Rows are points. Before rounding, the points of a table are all equally far from one centre. They may lie mostly on one side of it. Where is the centre, to within rounding?

Points, 7 rows:
[[-24   9]
 [ 41  16]
 [ 47 -10]
 [ 26  28]
 [-24   8]
 [ 34  23]
 [ 47   1]]
Centre: [10 -5]

Points, 7 rows:
[[ -4  53  14]
 [ 14  50  12]
 [  1  42 -21]
 [-21  21 -23]
 [-20  42 -13]
 [  7  47 -13]
 [ 26  18  29]]
Centre: [-1 19  6]

Points (10 x 6):
[[-17 -20  10  36  22  10]
 [-11 -33  38  18 -21  17]
 [-17 -35  28  42 -41 -12]
 [  3 -20  59  39   6   2]
 [ 21 -17  41  31  13 -21]
 [ 17 -27  35  34 -23 -33]
 [-10 -37  19  26  18 -12]
 [  2 -39  34  51  -5 -27]
 [-27 -17  40  13  15 -18]
 [ 25 -23  37  45   5   2]]
Centre: [ -7  -5  25  34 -11  -9]

Points, 16 rows:
[[ -6 -24  -1 -17 -15   0 -30   0  35]
 [ -9 -46 -26   7  -9 -29 -31 -17   2]
 [  4 -25 -14  -2  42  -9  28  -9  17]
 [ 34 -95  -7  19  18   6 -11 -17  28]
 [ 47 -36 -14   5   8 -16  13 -58 -22]
 [ 26 -15  -1  23 -27 -47  21 -13   1]
 [ 19 -55 -37  13   0  -3 -38 -27  38]
 [ 70 -52   6 -11   1 -29 -36  -5 -27]
 [ 15 -27   1   9   2 -17   9 -31  56]
 [  2 -23  13   7 -37 -20  22 -23  17]
 [-13 -11 -26 -10  -2   7  -5 -23  10]
 [ 49 -42 -37 -25  36  10 -15  29   0]
 [ 80 -10   2 -10  22  11  -5 -15  26]
 [ 26 -16 -26 -51  24 -11   8  -2   7]
 [ 12 -48  -7 -33  40 -33  -3  -3   6]
 [ 21 -41  -8 -28  30 -27 -27  12  35]]
Centre: [ 38 -43  -9  -2  -4  -4   1  -3   6]

Points, 19 rows:
[[  4  28  -8 -19 -15 -25 -68  19  -3  -2   4  -9]
 [ 34  35 -26 -35 -21 -14 -49 -21 -19 -38  -5  -7]
 [ -8  17 -34  -1 -57 -33 -14  21  -4  10   4  24]
 [ 38  26 -53   3 -63   0  -5 -18   4   5  21   9]
 [ 24  71 -37 -27 -21 -15 -21 -17 -38  -2  -1  11]
 [  9   0 -40   6 -42 -38 -25  11 -43 -35  -6  13]
 [ 28  21 -20 -62 -34 -22   4  24  11 -23  28   3]
 [ 62  56  -8  -7 -49 -22 -37  -8 -40   4  27  -5]
 [ 32  11 -50 -23 -53 -37 -45  -6 -24   3  15  17]
 [  7  16  21 -24 -20 -21  28 -22 -23   6  13 -23]
 [ -5  36   2 -33 -36 -19 -26  14 -44  -1  27  32]
 [ -4  20 -10  -1 -18  -3  -9 -33 -38   7  -1 -32]
 [ 36  30  -3 -23 -67 -13 -16  -6 -33  13  -2  24]
 [-10   0 -24  12 -46 -20 -32  19   7 -13   8 -16]
 [ 42  57 -20  -2 -56 -20 -33  14   9   1  -8   8]
 [ 13  16 -52 -40 -33   9   0   0 -12   8 -14   8]
 [ 39  27 -10 -30 -61 -13  20  -6   6  14   1   0]
 [ 39  27 -32   1 -56 -25 -11 -16  10 -26 -19  -2]
 [ 24  27 -22 -53 -42 -20 -20  17  -4 -18  -9  31]]
Centre: [ 35  17 -16  -2  -8 -17  -8   8 -16  -5  19   6]

Points, 20 rows:
[[ 28   6  31 -23  24 -17  17   6  -2 -42  25 -15  -2  27]
 [  2  16  35   5  31  -6  10  32   9  46  13  -1  23  64]
 [ 36   1  33 -55  -8 -28 -21  19  -1  12  48   4  29  47]
 [-31 -31  43  17   7 -25  40  31   2 -13  28 -32   6  44]
 [ 54  30  51 -41  -3 -18  29  11  29  -1  14  -2  32  31]
 [ 20  -1   7 -25 -15   3  13  13  20 -51  24   0  35  -7]
 [ 56 -22  22  31  19 -29  -1  14   9  23  27  -6  27  36]
 [ 29   4  63   2  13 -24  37  12  40 -15  27   6 -15  20]
 [ 17  30  36  -8   0  -7   9  31  40 -42  19   8 -15  42]
 [ 10  23  23 -15  16 -19  18  13  -5 -25  -4 -29  35  11]
 [ 16  20  61   2  15  20   8  23  56 -17  48  10  34  51]
 [ -8  31  47   9  20 -24   9  40   9 -17  13 -29  10  24]
 [ 29  14  76 -18  -9  -9  23  32  30 -17  29 -46   9  18]
 [ 16  21  19  -1   8 -23  41  39 -24 -29  25 -10  29  35]
 [ 45  22  28 -51 -17   4  35  33   7 -26  26  -8  35  29]
 [-10   5  47  -9 -36 -19  15  30  -6  15  38   9  -9  83]
 [ -6  36  35  -5  30 -10  38  18  32 -11  19  -2  -6  28]
 [-11  -3  10   0   3 -34  34   5 -32   1   8  -5   8  36]
 [ 11   9  50 -30   9   3  35   7   1 -24  11 -50   9  36]
 [ 43   6  44  15  25   7 -21  18  32   6   9   1  36  22]]
Centre: [  9  -7  25  -6 -15  -8  15  18  25   4  31 -10  24  38]

Points, 23 rows:
[[ 11  14   0  -1 -47 -10  -6  14  11  -6 -11  29  23  -9  19  34   6  59
   25 -53]
 [ 14 -25 -10 -22 -75   9  12  -9   2  47  -6 -34  32   9   0 -10  27  39
   -3 -45]
 [ 43 -17 -21  -4  -4  50  16 -14 -20  27 -39 -13  20  -7 -24   3  12   3
   -4 -57]
 [ -9  -2  -6  -7  -8  -3  17 -19  -5  23 -10  -7  72 -17 -14 -32  17  12
    2 -69]
 [ -5 -30   0 -15 -71  20  13  -2  22  19 -14  11  30  27   7  -6  23   6
    9 -57]
 [ 14 -31 -16 -16 -16  -2  56  -6  43  10  -8 -18  40  -3  12  25  28  39
  -11 -40]
 [ 13 -12  20 -18 -15  17  20  -9  33  -1  -1  -9  48  30 -16  28  28  29
   20 -57]
 [-10   8  22 -37   4 -22  30 -31  22   7  -5  -8  -2  34  -5 -32   2  11
   10 -28]
 [-19 -38 -10 -28   2 -15  14  21  25  27 -40 -19   1   4  -4 -11  43   4
   23 -58]
 [ 18  -5  -4 -10  -7   7  26  -4  40 -21  16  22  23  25  -1  23  36  45
    1 -48]
 [-22  -5  12 -29 -31  20  26   7  34  19  -4 -21  58 -23 -45  13  29  59
   -9 -39]
 [ 13  -3 -27 -14 -17  -5  41 -32  19  17  17  14  31  32  -6   0  41  43
   -2 -63]
 [ -9  -1 -13 -79 -46 -17  11  16  10 -11   9  -8  43  43  14  45  16  32
    1 -56]
 [ -2 -12 -28 -14 -12  20   3  31  26   0  24 -19  74  -4  -1  -3  41   8
  -15 -64]
 [-11  -3  10 -13 -34  -5   5 -13  27 -10   8   5   4 -13 -34 -28 -22  27
  -13 -51]
 [-26 -24 -24 -43 -40  16  33  11  28  12  22 -20  31   0  41 -13  14  26
    8 -34]
 [ -3  21   1 -30 -33  35  36  -2  36  -6   0 -10  42  26  29 -20  27  31
   -6 -46]
 [  3 -17  -3 -29 -26   0  39   7  -2  17  -9 -41  18  16   7 -60  12  -7
   -7 -54]
 [ -1  -1 -35 -24 -38 -52 -17  55 -10  -7  20 -19  30 -18  17  -3  56 -10
   -7 -39]
 [-21  11   3 -42 -31 -15   7  15  48  -7   5 -35  74  -6  -2  -1  20   6
   -1 -13]
 [  0  25 -31 -18 -20 -24  19 -25  -5  31 -29  -7  67  23  41 -12  49   9
  -23 -28]
 [  3  -1 -27 -41 -12  -9  14  27  12  33   3 -30  40 -58  30 -11  33  38
  -20 -51]
 [ -5  25 -31 -17 -47  29   4  26  24   2  16 -35  35  14  11  28  61  25
   22 -53]]
Centre: [ -8  21 -11 -24 -17  -2  21  30 -17  27  -3   1  14   7 -12  20  14   6
 -20 -20]

Points (31 x 24):
[[ -7 -19 -19  21 -19  12 -36   8 -12 -10  31  29  60  13   6  36   4   8
   -9  35 -32 -10 -59 -42]
 [-12 -13  33 -13   1  19  -9  36  10   0  -9  -8  38  10   3  27   1   4
   24  31 -27 -10 -65 -48]
 [-14 -22  -4   5 -25  47   2  24 -14 -16  41  22   2 -10  14  29 -13  15
   -5  47  -3 -46 -53 -32]
 [-41   8  -7   3   9  23 -35   8 -47 -40  29  39  26  12 -23  61   3  -1
   -1  25 -14 -16 -31 -42]
 [-17 -42  -1 -25  -6  36 -21  45 -17  -8  10  45  48   3  15  23  20   6
   16  26 -22  -3 -26 -63]
 [  3   3  -1 -14 -11  35 -13  15  -1   4  17  36  11  24   5  43  -2   6
   -6  44 -18  -6 -67 -52]
 [-10 -19  -9 -24   6  21 -16  35 -39  -2  30  37  30  13   7  34  41 -28
   12  34 -20 -11 -37 -34]
 [  1 -34 -14 -10   3  36  -1  24   1  -7  44  27  40   2   2  34  -7  -4
   22  18 -24 -23 -52 -36]
 [-26  -8  11 -22 -26  38 -10  24 -24 -14  24  36  68   4 -21  39  12  -4
   26  45 -18 -10 -48 -16]
 [-10 -18 -18 -14  -8  33  -5  25 -25  -8  28  47  20  14  -4  14  -5  28
   18  44  -3 -59 -61 -41]
 [  8   5  -7 -29  -9   0  -7  22 -37  -7  11  41  25   7 -13  57  16  27
   31  29 -25 -42 -54 -46]
 [  3   2 -18 -13   2  21 -41   6 -15  -9  43  10  10   4  11  24  24  19
   15  36 -31 -43 -60 -18]
 [  1 -11 -39 -18 -18  18  -6  10 -17 -11   6  17  50  12 -14  16 -19  25
   33  28 -49 -33 -46 -47]
 [-35 -26 -20 -24  -4  19  -5   2   0   8  49  35  33  11  -8  37   5 -10
   32  50   5 -25 -42 -39]
 [-41 -24 -29 -18   9  25 -27  -2 -29 -13  29  33  27  -8 -38  34   7 -27
   27  44 -19 -20 -21 -27]
 [-21 -53 -31   0 -22  23 -31   0   5  13   9  32  22  16  -4  24  -3  15
   32  46  -6 -29 -51 -39]
 [-12 -17 -12 -18 -23  11 -23   5 -17  -6  42  42  51   4 -11  52   3   3
    8  39 -15 -19 -66 -47]
 [ 21 -47 -22 -23 -29  11 -32  -2   6 -15   9  23  25  -1 -14  23  -9  -7
    8 -11 -22  -7 -26 -21]
 [ 18 -29  -3  17 -30   7 -12  28  10 -17  14  44  10  10 -14  32 -12  -9
   27  48 -27 -29 -44 -23]
 [-25 -16 -12 -17 -16  34 -11  30 -22   4  53  17   4  -4  -8  19   1  34
   -5  46   3   6 -42 -44]
 [  8 -22  -9 -33   2   4 -33   1 -24   1  29  32  30  11  -3  49 -15  -8
   18  41 -27  -5 -40 -41]
 [  9 -27   6 -17 -13  20 -13  11 -21 -25  37  23  -4  19  -5  41 -10  -8
   11  28 -29  -6 -58 -45]
 [ -8   0 -35  11  -4   7  -8  32  -6 -16  17  38  38   4  15  33 -26  -7
    8  50 -18 -39 -50 -42]
 [-27 -28  12  -4  -5   0   5  54   1  -8  24  47  44 -22  -9  33   8   5
   25  38 -12 -36 -37 -44]
 [-27 -25  -9 -25 -33  -2 -16  11  -7 -24  33  40  48   7   6  24  -5 -16
   24  63 -18  -5 -44 -46]
 [-17 -42   3 -24   3  21 -18  12  -4 -11   8  40  23  -4  -4  22 -23  11
    9  35 -37 -33 -58 -45]
 [-32 -22 -11  -8   6  30 -15  32 -16 -35  27  42  49   1 -18  49   6  -4
   -4  46 -13 -25 -51 -44]
 [ -8 -19  -3 -21 -11  17 -33  33 -10   6  39  20  21  -6 -22  39  15  10
    1  63 -36 -18 -35 -45]
 [-24 -10   0 -22 -18  31 -13 -16 -17  -3  33  30  62  -4  -7  31 -28  29
   24  35 -31 -39 -38 -40]
 [ -2 -31 -24 -30 -10  14   2  22  -7  -7  37  21  45  -1   5  27 -10  -1
   13  55 -11 -27 -57 -45]
 [-20 -13   1 -38 -30  16  -3  17  -9 -24  25  52  56  14 -29  33   4  13
    2  18 -36 -33 -28 -46]]
Centre: [-10  -2   1   3 -15  13 -11  -1 -17 -18   1  13  26  -3  -6  14  15   7
  15  26   4 -21 -17 -41]
